Each row of a before or after table is a point. The points were changed in one or more steps. Then noise was added and the rows were shuffled. The steps act on columns, c1 being the first. What was done? A step turns or swaps two columns, mirrors them in a line or flattens them onto one, adds a multiple of one to another, or multiplies or shifts one. Angles are multiples of 10 degrees, from the lower column toward the higher: turns from -170 to 170, lines from 10 to 170 but not 90. Use the fewest steps. Two steps may share a column if one is a turn and the other turns, adds or multiplies; they go together, in the order done. Otherwise the lowest column goes first.

Before (11 x 2)
[[2.3,-0.6],
[2.9,1.7],
[-2.0,-0.1],
[1.9,-3.0],
[-0.3,-0.8],
[-0.7,-1.1],
[3.4,2.1],
[-1.1,1.5],
[3.5,2.0],
[-0.6,2.7],
[-2.1,-1.8]]
After (11 x 2)
[[-0.7,-1.6],
[-0.7,-1.7],
[3.3,-4.9],
[5.1,3.4],
[-3.3,-3.1],
[4.9,2.8],
[5.6,3.6],
[-3.5,-0.5],
[-1.8,2.1],
[-0.8,4.5],
[3.7,-0.9]]
Steps: multiply c1 by 1.6; multiply c2 by 1.6

Before (9 x 3)
[[1.9,2.7,1.7],
[0.2,-1.7,-3.0],
[3.4,3.9,-3.2],
[-3.0,4.4,-4.7],
[-1.4,0.3,-4.6],
[0.7,-0.8,3.5],
[0.8,-2.0,3.5],
[-3.3,1.6,-0.9],
[0.5,-0.9,-2.8]]
After (9 x 3)
[[-3.1,-2.4,-3.0],
[-7.0,2.8,5.8],
[-7.1,0.1,2.0],
[-4.1,3.4,-0.7],
[-3.5,3.1,0.1],
[-5.3,4.2,2.0],
[-2.2,-2.6,1.8],
[-0.8,1.5,4.7],
[-3.3,-3.1,-1.9]]
Steps: shift c1 by -4.0; turn c2 and c3 by 110 degrees

Before (10 x 3)
[[1.6,-2.6,1.6],
[0.0,-2.5,2.5],
[-3.6,5.3,-8.6],
[-3.7,0.3,-1.9],
[-4.8,0.7,0.1],
[2.1,1.3,2.3],
[0.6,-1.1,0.3],
[2.3,-1.0,2.9],
[-1.9,2.1,-3.2],
[1.7,2.0,0.9]]
After (10 x 3)
[[1.4,-1.0,1.8],
[3.6,-0.3,2.3],
[-2.5,-0.1,-3.9],
[3.0,-0.8,0.3],
[-8.5,2.7,-3.9],
[-3.0,1.2,-1.5],
[0.4,-1.4,0.7],
[0.4,0.4,2.1],
[1.6,0.2,2.2],
[0.4,0.7,-4.9]]
Steps: swap c1 and c3; multiply c2 by 0.4

Before (9 x 4)
[[2.5,-2.1,-2.7,3.1],
[3.1,2.3,-0.3,-0.3],
[-1.9,-1.5,3.4,6.4],
[-0.6,1.9,-0.1,3.6],
[-5.2,0.7,-0.8,1.2],
[1.4,2.1,-1.9,-0.2],
[2.4,-0.6,0.4,2.2],
[-5.9,2.7,1.3,0.6],
[0.2,-0.3,3.9,-3.3]]
After (9 x 4)
[[-10.6,2.7,-0.5,-1.8],
[-7.2,-2.8,3.4,-6.2],
[-4.5,2.2,-4.8,-1.5],
[-2.2,2.4,0.1,1.0],
[-3.9,2.0,0.3,1.5],
[-2.8,-4.7,3.6,0.3],
[-2.5,-1.2,2.0,-1.7],
[-10.2,0.6,1.6,-0.3],
[-5.8,0.8,3.3,-1.5]]
Steps: shift c1 by -5.0; turn c3 and c4 by -120 degrees; add -0.5 times c3 to c2
